Rows are points. Each copy is the shape, with its points in the same order, stretched, turned, moved and blurred by noise. Some copies are also mirrored. Which?
(in the rows, 128 means zero)

Shape, 7 rows:
[[211 155]
 [ 99 136]
 [123 139]
 [178 103]
 [ 82 114]
 [ 73 111]
 [101 142]]
Copy 1 (7 x 2):
[[171  33]
 [ 88 126]
 [111 108]
 [176  93]
 [102 161]
 [ 91 165]
 [ 87 124]]
Copy 1 is: mirrored
Copy 2, 7 rows:
[[163  53]
 [120 156]
 [128 133]
 [188 103]
 [135 185]
 [133 187]
 [111 158]]
Copy 2 is: mirrored
Copy 3:
[[197  98]
 [ 91 158]
 [118 146]
 [135  86]
 [ 70 155]
 [ 57 163]
 [ 98 166]]
Copy 3 is: only turned
Copy 4 (7 x 2):
[[ 60 147]
 [153 136]
 [138 143]
 [ 92 106]
 [172 123]
 [177 124]
 [153 146]]
Copy 4 is: mirrored

Shape (8 x 4):
[[ 66 186  98 152]
 [154 114 167 135]
 [ 95  88  63 147]
 [ 95 138 115 104]
 [108  83  98 130]
 [174 186  87 113]
 [174  74 169 161]
 [118 147  96 134]]
Copy 1, 8 rows:
[[ 67  83 123 186]
 [123 163 110 114]
 [ 96  68  69 121]
 [117  99 124 138]
 [105  98  96 108]
 [153  99  92 193]
 [132 173  80  98]
 [106 100  95 152]]
Copy 1 is: mirrored
Copy 2 (8 x 4):
[[113 184  90  73]
 [144 100 128 126]
 [172 202 188 119]
 [139 152 153  76]
 [164 168 187 124]
 [206 141 119  68]
 [158  97 141 167]
 [162 164 129  88]]
Copy 2 is: mirrored
Copy 3:
[[112 118  87 189]
 [162 179 151 109]
 [ 86 177  38 132]
 [ 92 143 116 129]
 [ 96 181  70 115]
 [180 102  81  94]
 [176 216 130  99]
 [129 139  80 136]]
Copy 3 is: mirrored

Shape (14 x 8):
[[192 154  61 147  57 121 144 135]
 [124 161 136 158  99 170 116  93]
 [134 135 171 122  96 150 129 121]
 [130 148  87  73 176 116 143 152]
 [156 104 153 192  69  90  96 150]
 [124 143 180 104 158 140 115 120]
 [175  85 109 118 107 162 171 112]
 [118 166 148 103 142 128 113  96]
 [173 176 126 130  79 115 153 115]
 [105  95 120 127 103 121  48 109]
 [146 131 107  65  61 186 135 125]
 [110 151 152  88 106  68 124 130]
 [105 159 139 155  93 157 125 143]
 [ 97 121 178  94  43  85 122  97]]
Copy 1:
[[160 123  78 183 144 189 163 202]
 [116 161  99 154  77 141  80 141]
 [118 125 139 130 104 161  73 157]
 [113 193 167 115 162 136 174 173]
 [159  59 130 208 136 135  89 122]
 [118 167 187 120 102 141  79 130]
 [121 108 103  85  97 195 168 161]
 [139 190 168 127  93 118  93 155]
 [153 135 139 170  99 173 113 212]
 [177 149 106 124 157  90  95  91]
 [129 160  73  70 149 196 105 197]
 [160 144 185 141 144  90  96 204]
 [ 85 136 102 163 120 136  68 149]
 [177  99 146 106 119  86  60 205]]
Copy 1 is: only turned
Copy 2 (14 x 8):
[[112 114  85 159   7 110 103 125]
 [ 91 137 106 120 101 166  65 141]
 [ 95 128 156 133 128 154 114 119]
 [144  86 164  73 146  87 125 156]
 [146 182 130 212  77 113 108  99]
 [109 127 178 106 186 131 120 154]
 [ 99  79  97 141 113 143 161 114]
 [ 92 127 145  80 152 118  84 160]
 [ 74 137 138 132  56 119 125 143]
 [127 122 109 146 162  82  46  96]
 [ 75  49 138  95 102 135  91  72]
 [106 153 186  83 135  75 115 116]
 [128 143 149 122  98 170  77 125]
 [ 70 154 165 103 127  83  99  57]]
Copy 2 is: mirrored
Copy 3, 14 rows:
[[195 112 141 222 155  88 226 169]
 [165 134 126 155 118 157 139  75]
 [144 137 146 145  70 164 138 133]
 [106 188 103  90 131  75 133 194]
 [135  76 199 227 138 171 123 146]
 [114 180 126 106  81 168  88 147]
 [189  86  85 147 113 111 189 173]
 [150 194 124 120  96 136  94 123]
 [207 156 160 170 120 142 174 168]
 [111 116 123 205 113 104  82  71]
 [153 136  91 151  48  77 215 133]
 [143 180 191 132  77 111  99 162]
 [111 126 163 143 108 149 154  96]
 [189 129 214 154  27 111 104 110]]
Copy 3 is: only turned
Copy 4:
[[152 157  57 139  75 174 179 113]
 [142 107 153 144 109 143 145  58]
 [143 156 174 115 122 129 120  94]
 [101 115 110 143 177 154  97 182]
 [158 184 107  98  58  64 134  71]
 [134 138 188 134 157 112  86 114]
 [174 116 139 108 104 157 157 176]
 [125 125 158 152 177 129 117  95]
 [144 178 128 155 107 152 168 104]
 [151 111  96  92 157  93  95  58]
 [150 143 127  96 144 216 123 116]
 [105 189 138 121 189 100 124 102]
 [108 134 148 123 100 138 126  70]
 [128 198 165  85 182  94 154  60]]
Copy 4 is: only turned

Shape, 15 rows:
[[ 69  78  91 104 152  84 139 163 179 140 102]
 [112 116  96 109 146 147 158 131 156 134  33]
 [ 68  85 125 110 132 145 137 152 189 148 102]
 [ 79 119 101  75 155 113 118  81 214 167 103]
 [ 92 133 150 112 176 136  86  89  66 179 152]
 [101 163  70 133 141 110 106  75  60 146 212]
 [140 104 112  80 165 135  71  89 111 138 153]
 [138 106 156 120  75 123 138 164 149 142 103]
 [ 93 102 106 149 149 142 152  98 183 143  82]
 [131 121 145 199 127 115 115 201 136  83 117]
 [174 119 152 160 148 167 161 216 154 135 144]
 [110 209  82 149 147  80  72 157 106 159 185]
 [ 88 197  94 146 135  94  73 108 120 123 187]
 [137 168 165 141 138  81 160 188 145  91 156]
 [ 99  80 103 126 158  66 123 103 190 189 106]]
Copy 1:
[[ 97 146 140  97  73 122 108 204 151 168 173]
 [101 147  68  89 125 150 106 151 120 184 116]
 [ 86 160 126 133  98 144 112 159 167 170 167]
 [120 168 116  80  89 161 116 130  97 165 226]
 [148 172 150 105 166  44  96  92 130 139 112]
 [109 154 129  93 154  11 189 128  93  87 132]
 [131 117 112  45 137  74 111  98 136 107 155]
 [137 115 110 147  97 149 162 133 195 157 110]
 [ 98 144  74 142 117 144 102 167 110 154 154]
 [145 123 122 166 160 115 133 220 197 104  85]
 [142  71 113 165 176 108 154 179 233 159 115]
 [182 202 148  91 154  39 204 182 162 103 149]
 [156 196 155  98 157  72 188 166 113  76 159]
 [175  87 187 146 155 134 177 193 162 141 116]
 [151 146  98 114  51 127  92 176 132 165 195]]
Copy 1 is: mirrored
Copy 2, 15 rows:
[[ 78 124 125 102 139  99 201 155 104 153 194]
 [ 78  81 126 110  94  75 148 138 131  92 155]
 [ 79 110 168 135 142  72 162 169 113 143 163]
 [110 108 199  90 125  88 169 101 135 145 203]
 [146 126 181 100 125 105 159 100  74 182  63]
 [148 179 130  92 113 203 127  65 108 192  98]
 [173  94 155 107 133 134 171 107 137 183 104]
 [122 153 109 130 123  47 128 175 150 136 136]
 [ 89 107 160 162 115  99 151 112 107 107 179]
 [107 138  56 182 199  97 123 161 106 128 108]
 [ 93 166 113 184 207  82 176 172 144  98  78]
 [114 176  90  90 186 155 148  58 124 191 100]
 [134 158 120  93 175 171 111  62 119 193 131]
 [127 194  80 119 222 105 131 138 116  95 124]
 [110 116 151 123 121  79 206  85  97 164 204]]
Copy 2 is: only turned
Copy 3:
[[ 45  38 145 101 111  79 158 142 112  92 102]
 [ 69 131 142 113 125  62 178 129  92 115  99]
 [ 58  62 126 105 124  95 160 178 111 126 102]
 [ 55  59  95 111 143  42 122 145 127 121 144]
 [138  71 144 103 144 140 108 108 115 172 145]
 [156  66  91 103 104 154  88  60 124 111 133]
 [152  80 140  89 125  95  95 128 101 121 164]
 [ 94 107 152 111  98 114 155 169 167 132 100]
 [ 86  90 111 149 139  71 158 139 109 113  97]
 [113 112 173 144 115 161 120 163 116  74  67]
 [126 115 156  87 152 145 175 183 139  83  60]
 [106  71 115  69 135 163  32  93 147  85  86]
 [105  78  95 119 117 156  45 102 128  94 120]
 [ 80 103 152 119 143 166 149 143 175  64 110]
 [ 77  27 137 127 137  43 125 138 145 121 106]]
Copy 3 is: mirrored

Shape:
[[146 155 136 119 108 116 167 101 139 118 196 115]
 [ 92 105 151 126 158 131 112 162 131 123  91  51]
 [162 116 140  99 138 148  64 119 141 129  61  90]
 [107 133 123  95 118 161 114 137 148 167  45  72]
 [ 79 124 126 122 100 142  58 129 128 139  61  80]
 [ 96 107 132  74 118 204  95 103 106 107  74  37]
 [125 149 132 163 118 193  97 120 107 167  76  64]
 [183 133 140 105 117 147 203 117 170  93 186 164]
 [200 115 168 105  81  94 174 116  86 115 191 137]
 [175 101 182 151  51 110 197  85 167  83 171 134]
 [154 121 127 127  89 178 129 181 129  68 145 127]
 [170 109 126 115  78 121 219 139 118 118 130 131]
 [122  79 157 140 151 178 125 117 117 146  95 110]
 [150  59  87 107  89 174 125 151 160 143 172 104]
 [178 110  91 149 111  97 184  82 117  71 155 135]
 [ 71 110 130 101 118 172  95 124 110 142  84 136]]
Copy 1, 16 rows:
[[ 92 153 136 155  91 110 130 127  93 111 170 155]
 [115  33 129 129  96 122  73 130 159 145 159  80]
 [170 129  65 135 135 146 102 118 142 135 123  73]
 [120  65 106 158  91 156 112 163 161 135 121  48]
 [144  65  85 116  96 196  76 165 185 165 141  93]
 [146 104  73 102  45 181  83 169 157 110 182  42]
 [163  83 119 120 103 176  99 168 137 186 147  70]
 [ 82 227 146 163 153  82 132 131  86  73 159 130]
 [124 203 147 133  79 108  92  78 102 107 114 204]
 [143 237 158 203 115 144  66 127 100  72 173 181]
 [116 205 129 118 114  92  56 186 127 129 156 123]
 [112 166 170 168  82 119  83 148 105  62 104 156]
 [149 108 137 104 140 171  92 119 142 139 142  75]
 [167 151 128 112 112 103 149 171 163  82 143 153]
 [127 162 124 170 119 136  93 149  54  50 129 176]
 [ 80 114  99  77 139 197  94 156 179 155 145  69]]
Copy 1 is: only turned
Copy 2, 16 rows:
[[146 197 151 114 132 143 148  97 123 167  89 131]
 [128  86 127 112 137  99 104 154  70 170  94  85]
 [202  76  93  86 138 126  89 121 144 154 113 131]
 [179 101  64  99 136 121 144 141  88 127 125  85]
 [189  92 114  97  85 119  98 103  84 147 168  85]
 [196  85 100 131 138 180  79 121  72 166 106  76]
 [222 125 123 125 121  90 102 158 116 117 152  62]
 [116 196 103 156 166 184 192 116 190 145  53 135]
 [152 172 193 104 116 195 178 100 160 184  50 145]
 [144 195 134 127 108 168 194  87 183 204  53  75]
 [147 127 123 185  91 169 131 144 162 188 114 120]
 [138 153 119 159 126 165 236 122 137 160  59 110]
 [152 104 142 107 159 139 137 142 146 117 102  55]
 [160 118 130 151 152 179 185 118 132 212 156  81]
 [136 161 159 201 133 140 168  30 138 149  44 148]
 [156 110 122 104 106 158 120 104 113  93 155  75]]
Copy 2 is: mirrored

Shape:
[[ 84 121  62 145 159 154  72 119 168 163 112 146]
 [163 112 158 103  61 126 142  54 171 153  73 104]
 [150 130 157 120 131 170 104 161 117 175 116 109]
 [111 107  69  49 180 145 175 132  87 169 116 147]
 [ 75  83 113  71 113 139  76 196 101 143 172 142]
 [114  92 143 123  97  97 147  82 141 208  96 155]
 [171  58 213 150 116 123 119 168 107 110 133  49]
 [150 162 135 114 190  25  94 144 119 191 125 141]
 [135 136 111 149 188 173 114  92 217 117 121 182]
 [112 139 130  87 126 168 105 170 161 178 107 199]
 [132 137 111 181 116 138  95  59 141 105 133 161]
 [110 115 110 133  63 112 176 146 101  95 125  82]
 [ 90 117 137 116 140  79 104  74 157 142  38 150]
 [137 157  93 142 115  95 148 177  61 183 122 160]
 [ 65 139 155 170 108 125 117  83 162  92 137  98]
 [ 86 132  98 111 111 134 158 123  81 139 124 121]
 [141  99 150  94 151 164  95 166 100 162 126 132]]
Copy 1, 17 rows:
[[173 108 107  57  97 128 127 105 188 178 169  87]
 [205 115 147 189  98  82 193 132  56 174  87  88]
 [190 158 153 104 104 198 109 121  77 136 125 152]
 [100  61 235 134 124 179 179  96 131 160 177 133]
 [157  84 177  33 102 156 119 148 110  46 197 110]
 [178  79 104 175  66 106 228 109  91 134 115 122]
 [204 183 154  73 175 189 168 178  62  69  52 198]
 [104 199 119 144  92 130 207 149 145 148 237 200]
 [164 108  87  89 139  66  76  61 143 216 146 159]
 [193  86 155 105  52 136  88  62 112 140 175 162]
 [106 104  69 132 136  72 107 141 158 162  93 100]
 [150 117 200 168 167 127 163 123 142  38  79  77]
 [207  64 102 162 105  95 197 145 182 181 168 144]
 [ 90 152 174 181  72 175 145 101 177  80 128 137]
 [175 110  59 142 198 102 143 119 135 101 152  92]
 [124  83 168 162 141 165 151 118 145 100 149  89]
 [164 115 159  75 100 194 118 154  87 132 144 172]]
Copy 1 is: only turned
Copy 2, 17 rows:
[[ 97 196 116  92 100 131  95 133 159 129 155  95]
 [163 122 109 188  75 132  92 144  69 144 126 138]
 [108 155 147 157 112 145 148 180 119 115  94 150]
 [153 168 185 146 107  78 101 148 191 143 146 112]
 [104 194 116 126 157 106 155 160 165 118 186 169]
 [151 136  86 160 121 117  66 146 160 152 129 143]
 [107 105 125 227 135 168 221 158  99 125  98 142]
 [129  97 116  99 119 126 107 109 203  55  97 149]
 [ 88 159 140 104  92 110 125  68 110 168  86  88]
 [123 202 118 120 136 101 102 130 139 117 111 164]
 [ 89 111 140 110 130 157  88 104  88 179 137 112]
 [173 127 144 172 173 116 125 178  87 134 171 107]
 [113 154  91 168 103 116  44  85 141  85 149 118]
 [168 126 153 110 183 140  89 172 170 116 120 143]
 [ 73 121 111 144 152 100 106 138  70 138 144  94]
 [137 142 159 146 158 100  85 180 131 140 161 115]
 [ 97 162 150 162 116 141 158 154 148 123 113 161]]
Copy 2 is: mirrored

Shape (17 x 12):
[[148 166 101  35 170  55 133 115 115 118 108 132]
 [155 163 101 131 186 111 123 127  58 138 102 130]
 [154 137 113 104 164 152 120 109 155  87  97 164]
 [124 167 112 144 128 122 101 180 170 116 109  96]
 [103 108  95 131 125 143 158 119 123 133 123 178]
 [157 141 169 103 118 128 118 139  90 114  94 148]
 [  7 164 110 120 138 116 150 117  61  97 121 118]
 [166 123 101 107 116 127 114 119 169 113  99 170]
 [112 178 114 143 111 136 189 109 116 117 117 141]
 [156 109 181  82 143 137 204 103  98 170 109  99]
 [137 170 170 136 190 138 105 152  19 180 161  98]
 [154 168 103 135 109 142 114 189  99 104 111  95]
 [161 169 113 137 107 133 101 130 165 118 113 125]
 [113 171 107 117 111 123 106 118 163 128  97 132]
 [156 172 183 144 150 150 128 178 138 143 137 160]
 [163 136 103 131 160  48 121 121 162 113  95 116]
 [156 137 109 121 110 113 115 110 145  99 156  97]]
Copy 1 (17 x 12):
[[ 80 126 167 116  90  99 212 136  61  89  45  95]
 [ 59 144 144 101 109 149 158 154 105 150  77 190]
 [130 145 105 162 127 114 156 205 111  99  96 142]
 [171 120 163 127 111 111  92 131 205 123  82 104]
 [ 82  95 122 146 159  87 119 160 107 116 157 164]
 [118 159 136 176 124 170 107 142  95  96  90 145]
 [ 25 162 172 132  86  31 108  84 129 130 171 119]
 [142  83  99 164 134 127 135 183 121  90  81 133]
 [ 94 106 167 171  88 109 122 157 111 142 188 134]
 [103 160 186 175 170 185 182 148  48 143 172 108]
 [ 84 211 172  68 143 196 137  89 133 135 143 210]
 [108 111 155 133  97 176  65 152 188 128  91 110]
 [168  95 122 147 102 152 124 150 171 111  97 124]
 [135 104 142 162 100  99 140 127 171  91 100 122]
 [191 177 182 146 136 155  93 149 141  97 137 184]
 [145  95 126 119 113  94 163 141  99 163  44 111]
 [135  99  91 108 117 141 129 132 142 125 135  75]]
Copy 1 is: only turned
Copy 2:
[[124 226  79 145  84  79 107 151  94 135 169 135]
 [139 136  37 143 120 105 172 166  82 135 115 154]
 [ 92 208  99 158  97  86 146 126 144 116  91 147]
 [138 168 160 129 154 163 138 116 120 161 109 174]
 [102 144 145 129 128  72 150 163 160 147  99 103]
 [104 138  95 153  58 127 135 157 133  96 116 169]
 [119 146 146  94 165  90 207 222 102 123 160 158]
 [108 198 127 164  89 106 115 127 171 125  92 114]
 [141 139 149 141 111  58 196 146 138 150 118 139]
 [ 74 115 115 119  27  56 173 110  85 160 140 102]
 [112  67  36 119 139 133 179 137  79 153 182 183]
 [130 149 131 185 135 150 145 149  93 138 120 179]
 [140 177 138 163 119 134 147 101 152 137 117 146]
 [129 196 145 134 115 132 152 140 155 148 129 139]
 [114 107 125 115 116 120 139  98 150 165 122 205]
 [157 173 102 108 105 115 112 104 101 129  84 111]
 [124 169 139 161 130 103 142  85 128 114 146 117]]
Copy 2 is: mirrored
Copy 3, 17 rows:
[[108 171 198 114  85 131 116  85  53 114 162 134]
 [118 183 112 117 121 161 145 143 103  51 176 118]
 [137 155 161 109 107 155 142 130 132  89 120 178]
 [ 85 118 189 114  96 110 180 166 116 112 120 113]
 [125 140 100  71 130 136 143  86 124  88 137 152]
 [107 135 149 132 109 159 133 129 117 153 171 159]
 [ 59 185 168  48 112 167 107  42 162  55 200  68]
 [115 132 153  90 110 128 152 129  86 142 108 184]
 [124 154 156 103 130 179 182  72 155  88 158 125]
 [147 137 113 235 127 120 145  62 149 139 161 149]
 [157 201  66 137 144 151  99 153 150 112 194  66]
 [ 81 119 144 116  81 167 176 153  99 109 143 104]
 [110 139 162 107 127 146 183 156 112 135  98 133]
 [ 87 168 178  93 121 132 152 116 117 131 108 137]
 [188 133 121 117 115 132 173 164 154 158 158 144]
 [103 127 187 124 131  96 151 144  60  78 146 128]
 [122 115 166 115 143 147 136 124  86 125 114 104]]
Copy 3 is: mirrored

Shape, 16 rows:
[[164 133 137 109 101 128 117 122 119 131 132 101]
 [160 111 148 146 106 103 122 147 130 101 122  97]
 [137 141 150 153  96 129 162 154 166 123 112 115]
 [160  90 138 143 141 122  90  37 124 132 152 117]
 [112 147 136 124 127 103 149 117 135 111 194 147]
 [139 142 146 138 160 109 106 144 160 130 114 115]
 [160 146 138 155 217 132 137 127 113 117 111 129]
 [115 138 146 118 107 113 121 120 115 130 177 157]
 [ 73 141 147 102 115 108  90 124 101 125 127 108]
 [ 99 146  79 138 171 203  88 149 108 117 147 127]
 [153  91 140 129 139 113 157 147 117 112 121 131]
 [141 133  68 153  96 141 110 136 120 107 110 144]
 [ 90 140 137  92 109 123 106 119 152  94 134 162]
 [125 134 129 116 119 122  91 118  99 100 171 146]
 [136 137 141 124 137 135 175 119 130  84 157 115]
 [160 112  28 143 126 125 105 153 118 126 123 145]]
Copy 1:
[[102 129 125 119 153 104 133 126  99 128 167  73]
 [118 114 130 153 103 101 161 145 123 119 174  72]
 [125 106 173 118  78 112 142 148 114 144 156  95]
 [116 150 127 182 196  78 149  34 120 164 124 112]
 [ 66 101 111 130 111 111 146  87 114 148 156 184]
 [124 168 141 140 112 149 150 139 128 134 182 137]
 [131 173 165 174 148 127 140  96 110  76 165 200]
 [ 92  88 100 113 142 136 157  92  98 136 149 146]
 [111 136  79  81 171 139 182 155 118 116 134 124]
 [154 120 115 100 249 144 114 143 123 100 181 204]
 [146 106 126 144  96  95 151  87 113  94 161 117]
 [144  80 117 145 172 138  95 145 127 116 139  90]
 [101 104 102  87 134 162 152 107 170 139 146 145]
 [ 92  93  86 129 179 138 155 107 126 114 165 146]
 [ 81 108 150 131 112  72 142  93 129 120 160 164]
 [160  97  81 165 172 136  64 128 114 116 168 101]]
Copy 1 is: mirrored
Copy 2:
[[125 139 127 160  72 144 155  99 150 134 133 151]
 [143 147 118 152  74 135 129  98 100 115 119 170]
 [139 178 127 115  95 110 124  61  94 150 145 137]
 [116 134 192 150  68 167 116 136 181 115  80 173]
 [104 102 124  81 121 172 103  98 102 173 130 136]
 [110 121 130 113 105 118  91  95 116  89 145 140]
 [ 84 109 160 119 146 128 125  78 101  73  83 149]
 [137 126 105 113 122 158 106 116 138 193 123 127]
 [112 158  84 120 142 138 116 172 161 133 166 145]
 [103 120 152 142 144 128 129 159  95 128  93  55]
 [170 117 132 117 138 127 143  84  94 133  94 169]
 [138 154 151 199 118 135 110 133  93 163 126 108]
 [127 150 109  82 155 168  93 134 136 162 185 101]
 [124 123 108 136 115 181 106 142 134 161 120 121]
 [109 126 141  85 117 154 162  75  84 134 116 148]
 [147  82 171 225 128 121 111 139  78 143 103 124]]
Copy 2 is: only turned
Copy 3:
[[ 87 122 118 121 111 146 121 150 106 115 190 166]
 [124 121  84 181  74 115 131 124 114 130 168 183]
 [187 127  83 138 108 142 123 147 141 145 152 166]
 [ 20  93 140 141 128 125 159  81  76 178 120 182]
 [121 159 163 122 140  78  86 162 175 159 124 171]
 [146 160 134 193 103 148 137 115 125 126 119 131]
 [111  97 114 186 123 145 169 117 169 114  76 109]
 [103 171 156  90 125 104 120 136 150 146 141 181]
 [ 73 212 123 142  78 125 116 155 146 122 143 132]
 [111 186  90 111 223 125 137 114 135  96 136  82]
 [128  86 102 150  89  94 174 140 118 131 136 148]
 [124 108  92  90 133 119 113  75 119 130 168 109]
 [142 169 172 123 110 117 117 123 172 171 166 136]
 [ 72 171 150 108 125  90 122 124 150 135 168 171]
 [123  87 110 146 135  97 121 184 181 146 150 155]
 [131 103 107 103 147  86 100  65  61 105 156  75]]
Copy 3 is: mirrored
Copy 4:
[[134 112  86 118 131 136 153  92 114 111 155 162]
 [127  92  92 137 121 121 141 139 129  87 152 166]
 [ 98 102 134 106  94 142 152 140 126  64 143 141]
 [126 188  47  90 101  40 123 106 132 149 131 170]
 [122 132 141 100 107  98 156 112 114 145  57 150]
 [122 125 113 104 113 122 111 161 126 126 143 135]
 [147 205 104 118 121 148 113 191 108 115 114 160]
 [108 124 123 100 114 110 145  98 138 137  62 150]
 [ 95  98 130 159 119 117 147 117 149 174 121 149]
 [140 182 179 153 173 149  75 151 135 114 140 152]
 [130 127  97 162 122 123 147 144 128  92 117 123]
 [138 123 134 153 110 150  99 111 149  79 138 166]
 [ 75 114 126 152  87 107 117 102 118 138 110 136]
 [123 130 112 129 132 112 119 101 125 141  87 175]
 [118 150 131 148 115 126 166 133  87  96 109 165]
 [195 124 131 165 137 146  84 112 159  98 138 125]]
Copy 4 is: mirrored

Shape:
[[127 119 143 151  86  86  66  98 115 151 181  32]
 [144 116 154 154 118  38 127 151 117 142 179  95]
 [ 93 128 146  98 145 126 124 135 147 132 138  78]
 [ 96 104 151 143 119 168 122 119 120 133 174 103]
 [140 133 129 151  83 143  50 124 197 152 135  94]
 [104 153 110 123  72 134  29 184 125 133 179 143]
 [122 140 106 132 249  99 155 119 128 140 164  30]
 [175 161 124 125 121 168 145 123 140  41  99 146]
 [115 149 148 130 103 150  58 168 159 119 164 142]
 [133 117 143 118  81 162 147 103 127 151 180 129]
 [101 174 154 153 120 158 156 116 114 107 145 134]
 [137 126 130 143  84 165 158 215 121 138 115 107]
 [ 99 105 100 152  87 103 116 102 126 130  58 116]
 [159 157 153 125  74  81 126 101 127  54 103  72]
 [110 166 150 110 109 156 102 103 111 149 122 141]
 [102 148 103 138  75 150 119 116 171 145 167 135]]
Copy 1 (16 x 12):
[[ 54 211 143 124 150 122 124 108 118 116 159 119]
 [ 46 164  91 116  78 132 117 116 127 136 138 116]
 [129 122 133 131 114  90 121  93 133 114 154 137]
 [ 90 138 135 168 148 124 136  75 129 120 128 123]
 [119 202 101 171 142 124 159 131 121 160 182  98]
 [105 234  96 192  81  67 156 121 151 185  82  56]
 [110  75 162 106 121 152  70  71 129 151 217 183]
 [137  46 172 116  78 173 184 172 164 139 128 120]
 [115 184  94 196  87  94 166 115 166 166 128  73]
 [106 129 135 158 108 144 141  93  94 108  94  94]
 [116 102 164 169 104 165 142 111 161  95  99 148]
 [142 127 107 123  86 126 185  66 109 148  95 153]
 [106 143 124  92 185 128 117 182 119 117 137 172]
 [ 91 106 182  82  86 145 176 182 154  84 141 147]
 [152 140 147 140 117 125 128 124 169  97 106 119]
 [108 168 127 196 108 131 141 122  90 142 107 102]]
Copy 1 is: mirrored
Copy 2 (16 x 12):
[[120  91  62 114  36 126 144 177 176 173 163 141]
 [120 159 113 142  61 122 105 162 165 131 119 167]
 [108  87  86 108 103 144 122 142 137 161 142 161]
 [ 69  94 106 112  98 148 154 144 159 151 156  87]
 [164 126  88 138 109 117 129 210  98 159 201 121]
 [170 180  81 133 114 116 234 243 163 115 215 143]
 [117  58 116  31  44 145  35  84 156  81  29 151]
 [136  69 196 120 158 127 138 146 198 132 123  90]
 [164 153 103 128 130 131 184 217 167 126 200 121]
 [ 75 111 150 132  98 165 172 175 134 158 148  97]
 [ 90 113 161  82 133 144 170 131 197 166 145  70]
 [ 70 158 148 142 158  68 187 218 121 133 136 147]
 [122 102  85 176 113  64 164 105  84 191 152 126]
 [137  61 129 147 104 111 132 149 222 196 161 137]
 [122 101  95 120 128 153 201 144 147 216 148 104]
 [120 134 150 116 102 134 170 180 103 150 186 111]]
Copy 2 is: only turned
Copy 3:
[[153 210 143 159  59 159 127 144 143  92  87  36]
 [188 142 133 155  93 148 105 128 196 107 108  58]
 [155 175 174  90 150 134 112 133 136 123 114 146]
 [147 128 174 121 105 154 137 139 131  90  66 141]
 [ 98 162 195 161  93 154 120 114  80 116 159 128]
 [116 111 175 134  61 223  86 137  68 118 157 116]
 [234 142 170 100 188  92 163  75 172  73 103  72]
 [ 67  64 115  88 126  38 170 156 141 175 157 106]
 [112 105 194 123  85 176 109 153  79 117 175 137]
 [118 146 116 127  86 137 121 142 129  91  99 161]
 [106 102 129  89 107 148 166 142 182 107 110 130]
 [113  79 163 125 181 127  79 169 114 130 103 127]
 [ 91 155 132 132 117 152 156 127 178 185  62 124]
 [ 87 162  98  91  97  52 143 173 208 174 133  36]
 [ 93 155 123 114 104 184 173 143 127 117 133 150]
 [ 93 128 167 118  79 151 104 111 117 109 125 169]]
Copy 3 is: only turned
Copy 4, 16 rows:
[[ 86 173  92 131 132  65 137 152 163  83  76 144]
 [105 170 125 172 117 125 106 184 192  73 135 122]
 [ 92 125  99 130 108 123 173 145 141 121 150 149]
 [105 122  60 103 119 125 136 135 116 138 115 126]
 [114 132 146 113  74  78 144 110 164 158  88 139]
 [156 185 112 141  74 146 157  79 174 187  99 160]
 [ 69 115  92 188  98 113 209 125 138  87 142  73]
 [131  50 126  89 181 124 125  64 128 171 119 115]
 [135 139 104 142  91 138 155 112 159 189 111 165]
 [136 107  79  61 130 129  95 144 155  93 116 141]
 [113  93  92 111 157 154 150 132  80 147  77 126]
 [ 82 100 127  86 100 173 129  83 209 205 131  92]
 [100 187 190  92 122 100 138 120  93 122 133  79]
 [ 88 109 145 105 224  90 122 135 124 102 100 148]
 [150 125  97 107 134 125 185 149 110 154  91 137]
 [128 127 141  85  84 135 116  99 123 113 107 139]]
Copy 4 is: mirrored
